Each row of a before or after table is a point. One or more steps were done to the points. Then noise was added and the rows were shuffled. The steps act on columns, c1 being the first. Name the steps. A step turns or swaps two columns, mirrors them in a line or flattens them onto one, adds a multiple of one to another, or multiplies or shifts one. Angles are multiples of 10 degrees, from the lower column toward the higher: turns from -170 to 170, lines from 10 to 170 but not 90. Use the fewest steps. Two steps may share a column if one is a turn and the other turns, adds or multiplies; they go together, in the order done. Otherwise the lowest column goes first.
In the rows, 128 means zero.

Before:
[[131 201 137]
 [157  82 108]
 [146 102 150]
 [116 161 180]
 [111  96 109]
 [115 109 120]
 [104  96 117]
 [ 75  92 142]
 [108 135  74]
 [150 187 162]
 [ 85 161 143]]
After, 11 rows:
[[151 107  89]
 [139 157 183]
 [173 144 154]
 [140 118 112]
 [122 152 168]
 [112 131 135]
 [178 121 121]
 [153 113 103]
 [104 156 179]
 [ 99 111  93]
 [141 111  98]]
Steps: multiply c1 by -1; flatten c2 and c3 onto the line at 60 degrees

Before, 10 rows:
[[154 136 182 131 119 160 155 169]
 [126  95 132 106 130  90 145  69]
 [120 129 142 118 109 122 126 152]
 [154 103 165 130  76 176 125 132]
 [ 84 175 104 142 131 100 155 128]
 [ 68  48 130 143 137 141 132 168]
 [139 162 149 173 116  96 194 158]
 [106 174 169 129 118 121 100  76]
 [156 137 153 146 129  76 135 135]
 [125 127  95 162 134 170 164 153]]
After:
[[151  97  66 108 126 100 155 132]
 [118 110 110 124 152 134 126 139]
 [158 120 102 174 135 155 138 117]
 [153 142  85  99 165  73 127 133]
 [107 129 113 133 141 129 101  49]
 [126 190 131 138 142 169 147 106]
 [138  84 110 187 137 119 191 123]
 [124 110 154 130 105  79 162 159]
 [ 81  92 159 155 129 141 156 109]
 [ 67 165  99 128 111 113 130 204]]
Steps: turn c2 and c8 by 140 degrees; turn c3 and c8 by -160 degrees; turn c4 and c6 by 40 degrees; turn c5 and c6 by 160 degrees

Before (14 x 12):
[[ 82 158 124 156 159 126  72  85 152 138  87 102]
 [ 88 198  68  79 143 107 118 118 112 118  95  73]
 [ 61 144  94 146 113 130  81  93 141  90 111 121]
 [ 91 164  81 156 134 178  81 141 119 122  81 115]
 [127 189 109 158 122 188 129  95 141 148  92 145]
 [108 116  79 118 139  99 142 139 140 111 149 117]
 [112 152 153  88 169 161 145  95 111 129 128 123]
 [131 134 110 125  98 115 152 150 147 149 102 101]
 [100 166 115  95  82 161 118 150  84 143 109 127]
 [102 184 148 146 122 154 147 163 160  99  97 146]
 [ 74 121 122 147 131 178 137 124 170 149 123  68]
 [104 127 144 147 126 164  88 113 169 127 173 128]
 [ 94 115 147 105 135 183  86 121 173  85 133 130]
 [125 162  78 148 114 138 107 101  94 117 118  75]]
After:
[[ 74 121 123 133 137 180 100  89 171 147 123  69]
 [123 186 108 131 124 189  88  69 138 150  89 145]
 [100 123 144 131 129 161  45 116 171 128 170 128]
 [ 86 162  79 136 131 175  40 152 121 125  84 119]
 [132 137 111 128  97 115 110 119 149 148 102 100]
 [107 162 117 134  82 160  78 127  84 143 108 127]
 [120 150 152 129 168 162 101  98 110 129 128 122]
 [ 96 181 149 134 126 156 107 206 157 101  96 147]
 [ 78 158 122 138 159 124  35  69 151 139  85 102]
 [100 115 149 131 132 182  46 181 173  85 134 131]
 [ 61 146  96 139 113 133  42 149 139  93 107 126]
 [110 115  78 136 143  99 103 164 141 107 146 116]
 [ 96 195  70 132 141 102  74 132 110 117  95  71]
 [119 162  78 130 113 138  67 115  99 115 119  76]]
Steps: flatten c1 and c4 onto the line at 170 degrees; shift c7 by -40; add -1.5 times c10 to c8

Before:
[[129 116 133 149 124 117 123 103 146 141 180 161 125 146 184 140 170 124
  173 142]
 [174 112 104 170 104 129 186  84 121  95 116 114 134  88 138  95 107 125
  142 105]
 [171 144 136 156  94 162 130 183 167  89 142 137 130 132 148 107 150 116
  105 104]
 [127  57  58 146 124 160 163 129 129 165 104 169 187 108 129 137 128  86
  184  90]
 [138 183 132 177 120 124 135 125 105 162 170 142 147 170 114 134 142 141
  163 146]
 [126 204 142 133 110 119 151 113 153  88 122 190 140 110 117  78 170 150
  134 127]
 [122 112 149 205 113 116  85  88 123 136 134 105 196  80 150  87 116 149
  138 124]
 [132 149 116 129 119  53 139 149 170 143 130 117  93 126 129 119  73  75
  111 166]
 [187 153 106 133 142 140 198  88 129 105 117 132 114 140 140 106 193  70
  146 150]
 [103 172 118 185 167 142 156 126 130 105 122 141 113  91 117 133 151  96
  109 141]]
After (10 x 20):
[[121 151  96 202 111 115  87  86 103 145 120 162 198  82 121 152 132 127
  129 127]
 [126  32 174 133 108 115 152 114 141 111 123 188 138 118 154 135 118 118
  164 134]
 [173  99 132 159  96 160 127 186 113  90 133 148 130 134 168 137 115 145
  150 105]
 [106  75 145 183 167 142 157 125 139 100 139 125 110  95 127 125 130 133
  142 138]
 [184  66 146 131 144 139 198  86 117 132 151 129 116 139 133 150  71 141
  161 149]
 [137  73 141 177 118 125 136 128 135 171 122 131 142 171 102 111 139 160
  120 146]
 [135 145 122 127 117  54 140 151 131 116 147 121  94 124 172 144 197 147
  105 167]
 [129 190 200 144 131 158 158 127 129 201 146  91 186 109 133 147  95 118
  125  86]
 [172 152 129 170 108 127 191  81 113 129 126 127 133  87 121 165 144 116
  163 105]
 [132 111 154 148 125 115 122 102  78 173 120 134 127 141 151 108  74 178
  138 147]]
Steps: multiply c17 by 1.3; turn c2 and c17 by 150 degrees; turn c3 and c12 by -120 degrees; turn c12 and c16 by 140 degrees; turn c9 and c15 by 80 degrees; turn c10 and c19 by -60 degrees; turn c11 and c18 by 110 degrees; multiply c11 by 0.4

Before:
[[177 129 113 142 133 174  90  66  68 143 175 112  92 101 164 159 146 151
  188 122 108 116 129 174  79  91 107 155 162 142 149 151 136 146 126 174
  138 136 156 103 182 139 144  81  86 104  99 199]
 [145 145  90 111 150  94  81 125 120 123  95 119 139  93 139 123 130 157
   96 112 118 171 161 113 153 130  77 149 157 138 158 130 165 111 172 147
   99 137 120 138 103  95 104 103 128 170 129 203]
 [180 115  65  73 165 160 136  94 117  56  88 113 113 123  76 131 109 160
  114 113 126 130  97 121  66 134  86 110 157 116 158 123  77 137 164 138
   83 132 130  96 184 158 128 154 159 167 156 179]
 [106 194  76 131 158  96 119 143 136  98 127 162  58 140 136 138  96  73
  170 178 137 150 108  94 105 110 150 109  85  81 114  88 110  80 120 122
  115 114 163 169  92 169 101 165 155 148 147 154]
 [152 109  70 138 177 172 113 122 105 132 173 129 121 148 143 165 125 142
  109 167 171 105 167 167 146  85 142  84 106 150 102 165 142 115 125  96
  139 139 155 118  92 168  94  99 163 117 105 128]
 [113 171 123 143 110 151 129  75  90 108 181 123 100 109 125 160  85  90
  182 138 117 114 129 120 150 107 145 153 149 124 127 161  91 117 123 100
  175 129 116 138 137 122 169 162 103  97 170 121]
 [162 183  79 164 131 112 159 121 142  65 118 156  53 140 120 168 140  85
  108 170 136 153 145 130 104  90  93  89  82 119 114 130  72 113 123 175
  153  84 119 134 182  94 154 129 163 127 155 112]
 [122 167 125  86 117 157 160 123  77 137 138  78 136 157 101 180 171 137
  181  98 191 166 115 173  72 165  76  85 139 159  92 126 111 153  88 116
   95 145 131  77  94 146 116  78  89 162 120 171]
 [102 133 120 102 137 101 161  95 148  71 108 133 117 100 140 131 111 140
  128 164 110 162 145 116  71 149 124 131 124 156 123 122 152 108 137  93
  140  56 185  81 111 102  98 133 138 131 164 120]
 [105 122  49  85 175  82 107 154 127  95 119 153 126 143 157 177  96 113
  143 151 175 106 122 103  95 109 109 130 157  85 134 151 105 109 131 128
  100 126 156 141 122 162 179 128  73 130 150 130]
 [147 157 124 110 185 136 128 107  89 135 107 102 139 136  92 132  98  90
  104 176 134 135  90 158 157  91  91 106 118 131 157 125 114 138 132 122
  166 100 131 155 151 126 163 148  98 171  91 120]
 [160 119 113 144 111 138 120 120  94 114 119  93 131  89 164 156 150 145
  103 160 176 107 103  93 157 134 141  88 104 123 127 126 104 157 146  85
  163  55 135 123  90 132 158 144  90 110 138 140]]
After (12 x 48):
[[162 179  82 167 128 111 158 137 140  64 119 133  52 141 121 169 144  87
  105 170 134 157 148 134  95  88  95  88  84 117 115 133  68 108 125 181
  151  84 117 127 181  92 160 126 166 126 140 108]
 [107 130  48  85 167  77 109 127 124  94 119 164 129 142 157 178  91 112
  137 151 172 102 118 108  90 107 113 131 155  79 137 151 101 112 129 126
   99 127 158  91 124 164 174 127  76 124 131 131]
 [110 172 121 143 105 151 126 169  95 109 185 139  99 113 125 161  81  86
  185 138 115 113 133 119 123 107 151 155 151 120 126 163  96 114 123 102
  173 131 121 158 139 120 169 161 106  94 170 117]
 [179 115  66  72 175 163 136 144 119  54  93 135 113 123  77 129 112 158
  112 114 123 131  98 122  62 135  88 104 154 118 158 125  80 134 164 134
   76 134 133 159 186 157 129 151 162 167 122 179]
 [100 133 121 101 149 102 161 125 149  71 102 116 122 105 139 134 108 143
  131 163 114 161 150 115  58 151 126 130 122 150 131 117 153 109 137  92
  138  56 182 184 114 105  99 135 130 135 129 124]
 [146 153 122 108 171 141 134 178  93 137 101 127 141 134 100 136  96  90
   98 175 139 134  95 160 173  88 100 102 117 127 160 126 114 142 133 120
  160  97 135 109 153 123 157 153  97 173 104 119]
 [160 126 115 144 112 135 120 124  91 115 114 114 134  91 167 150 153 147
  111 161 170 109 105  98 145 133 140  87 100 124 126 129 103 151 146  88
  163  57 135 143  94 130 156 141  91 106 147 137]
 [109 191  76 134 143  97 116 147 132  95 127 197  60 137 140 137  98  75
  149 181 143 147 103  96  97 111 152 109  87  80 111  88 113  78 123 122
  122 121 161  82  92 167 103 165 152 148 129 157]
 [148 107  68 134 174 170 111 137 106 127 174  84 122 147 145 164 127 141
  120 165 170 101 172 164 152  90 144  82 107 150 102 168 147 116 130  96
  143 140 150 126  91 167  95 101 162 115 120 132]
 [174 126 114 145 145 169  91 162  71 138 179 138  91  99 167 156 143 152
  191 126 110 120 131 176  99  94 109 150 165 136 146 150 139 146 133 174
  139 133 154 186 180 139 136  79  83 111  79 203]
 [119 160 128  82 132 153 159  97  80 135 142 108 136 156 102 173 171 138
  188  98 193 165 116 176  80 169  64  89 142 160  98 125 111 156  86 111
   95 141 130 173  92 144 111  83  94 158  97 172]
 [144 147  88 108 147  98  82 134 121 122 101  78 136  95 139 124 126 154
  113 112 122 174 159 118 147 128  76 151 160 140 153 130 164 108 170 146
   97 137 123 114 102  96 106 105 123 174 143 196]]
Steps: turn c5 and c40 by 20 degrees; turn c8 and c40 by -140 degrees; add -1 times c23 to c12; turn c12 and c19 by -20 degrees; turn c25 and c47 by 30 degrees

Before, 12 rows:
[[151 133 135 116 109 124 131 124 157 123 107 121  65 112 164 138 121 106
  150 149 152 128 111 173 116  79 124 101 105 107 109 132 140 158  98 188
  117 125  85 172 132 126 126 139 130 139 149 136 128 100 116 106 148  86
   89  94 153 136 125 113 143 111 110 167]
 [ 83  82 160 127 135 140  67 137 105 135 142 160 169 112 137  86 134 162
   45 111 115  99 141 133  93 161 116 152 136 137 137  90  97  93 154  94
  123  85 123  75 112 164 110 111  94 130 117 164 131 173 101 184 110 146
  190 184 109 127  83 102 133 164 107 127]
 [137 148 124  81 138 112 115  81 163 117 129 149 113  75 168  96 102 157
  114 142 107 122 158 164 108 125 114  91 137 131 137 100 161 127 133 144
  135 102 151 135 103 157 175 142 137 102 103 156  88 105 163 131 134 125
  120 115 113 107 115  62 136 112 117 107]
 [132 148  86 108 133  75 136 106 180 118 137 130  91 102 148 120 117 101
  141 179 159 148 148 173 143  86  91 110 140 128 124 121 197 142 114 155
  128 100 134 156 127 105 117 118 143 143 135  87 122  82 141 122 137 122
  107 140 148 110 115  94 156 124  82 122]
 [ 80 128 165 117 154  84 111 111 134  86 161 133 114  67 139 103 120 128
   99 134  87 142 108 153 111 122 110 133 105  82 136  62 155 100 124 121
  161  84 136 148 100 143 194 131 124 121 136 169  86 127 153 130 145 181
  146 120 107  80 104  88 191 153 138  86]
 [102  68 155 146  71 162 110 116 130 157 166 104 174 125 127  87 185 144
   55  84 103  71 138 104 129 178 159 175 145 161 117  71  82  99 157  92
  153 120 113 106 158 178 103  71 137 136 108 162 120 155  89 216  92 155
  176 171  89 112  25 137 107 179  94  94]
 [153 182 129 115 147  76 118 100 118  94 162  94 131 117 131 142 112 126
  122 136 110 129 142 129 115 108 112  93  98  96 161 109 154 121 134 149
  144  92 133 145  92 140 159 145 111 130 116 167  90 113 143 129 102 130
  133 139 123 129  98 119 157 134 119  86]
 [144 161  94 116 135 119 142 146 169 145 102 113 102 124 180 148  91 141
  128 155 160 138  72 152 138  86 115 121 114 114 150 138 135 161 129 124
  155 122 114 164 121  95 155 144 147 152 120 125 122 103 148 110 109 125
   94  67 138  86 128  98 180 131  95 150]
 [177  96 147 110  58 135 142 195 122 183 127 134 141 113 179 174 191  81
   97 106 143 150  72  77 147 127 177 170 137 136  61 178  79 175 140  86
  130 150  77 189 182  57  98 170 157 119 177 126 191 184 120 145 146  91
  113 153 137 181 112 152  81  96  90 159]
 [ 82 125 151 131  99 124 108  99 117 126 187 140 158 127 127 107 125 117
  120  99  66 116 131 152 119 149 106 127 139 121 128  39 122 134 176  90
  141  87 110  71 140 152 150  93 114 118 134 174 128 118 156 165 110 135
  167 149  93 107  89 102 164 149  89  92]
 [168 129  95 102 152 102 141 141 145 171  93 142  81 105 184 151 131 100
  132 117 179 150 120 146 132 115  76 130 121 120 118 146 148 204 110 160
  104 125 114 167 156  99 139 145 154 130 160 153 114 127 162 136 157 121
  102 105 179 132 116  99 136 150 138 160]
 [153  48 146 105  83 154 154 157  97 169 173 198 168 126 138 164 176  72
  112  84 138 138  90  49 159 164 142 164 135 181  92 152  82 184 158  76
  112 161  34 159 149 138 105 155 180 139 188 115 171 167  74 128 172 131
  132 147 121 164 114 147  95 139  80 133]]
After (12 x 64):
[[ 81  84 157 128 136 140  69 135 107 100 110 161 169 106 140  84 134 163
   46 129 115 100 138 130 121 161 122 153 136 138 138  86 138  95 152  96
  124  82 124  75 110 130 111 110  94 131 117 166 131 176 102 185 112 146
  190 185 108 129  83 169 134 160 106 127]
 [ 84 127 164 120 153  82 110 109 135 170  89 132 114 144 139 101 119 128
  100 139  85 142 105 154 106 124 120 136 104  85 137  64 151 102 123 120
  161  86 137 147  98 135 195 130 124 118 136 168  87 123 156 130 149 181
  145 121 106  81 103 199 190 153 140  85]
 [178  98 146 110  57 135 142 198 122  56 145 130 140 152 182 174 189  83
   95  79 140 152  73  77 107 128 174 172 136 138  64 177 106 176 139  88
  129 150  78 188 181 103  96 170 157 119 178 125 190 184 121 146 146  89
  113 154 134 184 112 113  81  97  90 161]
 [132 146  82 109 132  74 137 106 176 191 104 131  92 151 148 120 118 100
  137 155 161 144 145 173 139  86  97 113 137 126 125 121 104 138 115 154
  128 100 131 155 127 142 115 117 142 144 134  86 125  81 139 122 138 124
  104 137 147 109 119 166 156 122  81 124]
 [137 149 120  84 139 112 116  81 166 163 124 145 113 140 166  96 102 160
  116 151 105 121 163 165 129 128 117  92 133 127 137 103 120 126 132 146
  135 103 152 134 105 142 173 142 134 102 102 155  89 105 163 132 136 123
  123 115 115 105 115 213 136 112 119 108]
 [145 163  94 116 133 120 142 144 166 123 146 113 104 137 181 148  86 143
  128 134 161 139  70 152 146  84 106 122 114 115 148 136 112 160 128 125
  156 121 110 165 120 130 154 144 145 151 120 123 124 101 149 114 110 123
   97  65 138  86 127 148 180 128  94 152]
 [151 134 138 113 106 125 130 120 157 140 145 124  65 127 164 138 120 105
  151 145 151 128 112 171 121  80 118 101 102 106 109 133 127 159  96 189
  117 130  83 174 129 140 126 138 132 139 150 133 130  97 118 111 149  86
   88  96 154 136 125 151 142 109 108 167]
 [ 82 123 152 133  99 123 109  98 115 122  66 142 156 122 128 107 124 118
  119 118  64 117 133 153 141 144 128 129 138 121 127  40 129 134 175  90
  140  86 110  72 140 123 152  93 113 121 133 175 128 118 155 164 109 135
  166 149  91 104  89 150 167 146  89  93]
 [154  45 145 106  81 157 152 156  98  66  93 198 167 152 140 162 177  72
  109  98 138 139  89  50 127 167 153 161 134 180  92 152 115 183 158  77
  111 163  35 158 150 110 104 156 176 140 190 112 172 166  74 129 173 131
  129 145 120 165 115 103 101 140  80 136]
 [100  67 155 144  68 163 111 116 128  75 103 106 174 131 125  88 185 144
   55 116 105  72 142 105 121 179 172 177 143 161 115  70 126 102 159  92
  154 117 113 103 158 123 104  71 138 139 106 163 119 158  89 214  95 152
  173 172  88 112  23 121 108 179  94  94]
 [170 128  95  99 155 103 138 141 147 125 145 142  79 145 183 152 130 101
  133 106 176 152 118 145 133 115  66 131 122 120 119 149  79 203 108 161
  105 122 118 166 155 117 142 145 151 129 161 154 112 126 164 135 158 119
  101 104 181 133 116 162 137 150 140 160]
 [152 183 125 116 146  77 119 102 119 165  90  95 132 122 130 144 114 127
  119 140 111 130 142 131 121 108 124  93  97  95 162 110 142 122 134 150
  143  92 131 147  91 133 160 145 109 133 118 166  90 112 143 129 101 132
  134 136 122 131  97 146 159 135 121  86]]
Steps: turn c10 and c33 by -120 degrees; mirror c11 and c27 in the line at 80 degrees; turn c14 and c25 by -120 degrees; turn c25 and c60 by 140 degrees; flatten c20 and c42 onto the line at 30 degrees

Before:
[[125 104  85 106  97 148 110  99 141 127 106 119 137 130 116 145  95  77
  112  95 107 131 125 132 107 123 107 126 143  86 157 113 100 132 136 158
   77 112  94 154  99  75 141 158  84 142 144 146 121 183 160  70  97 107
  103 164 155 126 109 112 127  87 113 107]
 [134 138 150 104 104 161  76 104 134  88 139 143 126 119 131 133 163 138
  104 117 114 110 130 103 155 129 153 124 141 125 150 158 113 119 120 157
  150 142 145  88 120 112 137 165 145  72 138 143 112  88 152 116 148 138
  123  84 104  96 161 123 141 122 133 154]
 [107 122 129 105 119 160 134 129 131 123 134 143 144 128 113 170 159 134
  127 182 114 163 129 193 128 114 125 118 140 146 124 162  91 139 148 139
  102 101 156 114 101 105 146 127 123  94 116 111 100 155 106 129 130 130
  108 109  91  84 109 116 123 143  97 115]
 [157 108 113  79  91 164 122 132 122 115 124  87 133 121 150 107 142 140
  104 110 119 134 108 152 106 139 123 117 123 153 141 120 146 159 118 129
  120 116 113 102  82 157 123 136 119  99 204 126 136 144 121 134 136 112
  133 139 172 149  92 127  95 127 150 136]
 [208 144 160 133 124 153 148 151 132 117 119 147  76 147 157 101 133 128
  108 128  99 142  96 126 109 146  98 140 151 120  79 117  83 100 106 104
  100 116 153 124 136 122 130 155  93 139 112 134 158 131 129 108 132 163
  108 123 157 120 162 123  98  77  97 146]
 [134 134 147 134  96 130 140 135 113 121 136 167 109 127 134 166 161 120
  134 134 131 140 103  95 120 108  85  79 153 179 142 116 130  87 135 168
  122 115  77 135 100 190 136  97 123  88 126 113 153 140 152 105  98 124
   97 114 133 134 167  99 109  84 116 117]
 [133  90 152 102 128 121 117 133  98 122 136 156 118 121 119 111 124 121
  130 155 141 125 150 138  98 165 102 134 124 142 150 124 125 147  93 112
  118 106  97  94 101 156 130 151  93 134 109 134  98 151 124 120 154 113
   83  98  94 152 130 108 115 142 144 131]
 [109 124 129 126 100 128 118 105  88 120 164  92 112 125 126 142 103 152
  118 168 123  82 112 112 127 118  75 129 101 100 124 134 107 157  94 150
   98 122 145 107 157 111 126 115  92 106  99 130 126 100 145 132 136 142
  137 137 152 114 125 111 143 100 109 166]
 [100  56 125 172 131 162 142 131 140  79 127  89 130 145 162 112 131 154
  120 123 104 124 113 119 106 108 111 142 126  98 138 115 143  99 117 159
  116 150  97 137 120 174 167 168 121 109 108 110 131  93 122 118 111 156
  126 115 133 149 106 132 110 119 121 134]]
After, 9 rows:
[[210 144 163 116 125 153 148 150 115 115 118 149  76 148 158 101 133 125
  106 130 102 177  95 145 110 130 153 140 151 119 112 116  83 102 112 157
  100 120 154 122 135 124 132 210  83 141 113 136 155 129 128 108 133 164
  106 121 156 121 163 124  97  76  96 145]
 [111 123 130 140 102 127 118 104 144 120 163  93 112 127 125 144 103 153
  115 172 123 109 107 116 129 145 185 131 104  98  88 134 110 157  80 112
  100 125 146 106 157 112 127  90  83 102  98 131 127 100 143 133 138 141
  134 137 152 112 126 111 143 101 110 166]
 [133 137 149 148 105 161  77 104 110  90 136 145 125 120 129 133 161 139
  103 116 115 101 128 126 154 154 109 123 142 126 123 156 114 119 124  95
  148 142 143  89 122 115 135 238 108  69 138 142 112  87 152 115 146 138
  126  81 103  95 165 122 139 125 135 156]
 [134  89 153 152 127 122 113 133 125 121 135 158 120 123 118 109 126 116
  132 154 140 106 151 165  98 118 150 136 124 145 136 123 128 148  87 149
  120 107  97  93  99 157 129 197  88 136 112 136  99 150 125 119 152 115
   82 100  95 152 131 106 115 143 142 130]
 [135 134 143 130  94 129 143 133 146 122 137 166 110 129 135 167 162 119
  133 135 130 122 103 105 119 160 178  80 153 178 148 116 129  85 124 100
  124 116  79 133 100 192 136  39 115  84 123 113 155 140 152 107  99 120
   97 113 135 136 166 101 110  82 115 119]
 [108 125 131 152 122 161 135 129 124 123 135 144 144 128 111 169 162 132
  125 184 118 151 128 113 126  64 131 117 143 146 157 165  88 138 143 115
  103  97 156 114 101 104 147 126 119  97 120 111 100 154 105 128 128 130
  109 108  89  85 111 117 119 140  99 114]
 [130 102  87 149  95 148 110  99 114 127 108 119 139 128 119 148  94  79
  113  96 108 103 127 124 107 123 156 126 143  87 145 110 100 132 140 101
   78 113  93 155  98  73 140 219  86 141 148 144 120 182 161  68  95 107
  106 165 155 126 110 112 127  87 114 107]
 [157 107 115 173  89 164 122 130 112 116 123  85 134 118 150 109 143 142
  105 111 118 118 107 139 104 105 133 116 123 153 140 121 144 157 119 129
  119 116 113 102  84 157 121 152 107  93 204 125 136 144 123 137 135 113
  132 137 174 148  91 125  97 126 151 136]
 [101  56 128  83 134 162 141 131 127  77 126  88 132 143 166 114 132 154
  122 123 104 119 109 107 105 135 149 143 127 100 127 116 142  97 124 100
  117 151  98 138 120 173 169 246  71 108 109 108 133  92 124 117 113 158
  125 112 130 151 105 131 108 119 122 136]]
Steps: turn c9 and c35 by 30 degrees; turn c4 and c9 by 160 degrees; add 1 times c10 to c45; turn c22 and c31 by 60 degrees; turn c24 and c26 by -90 degrees; turn c27 and c36 by -170 degrees; multiply c44 by 3
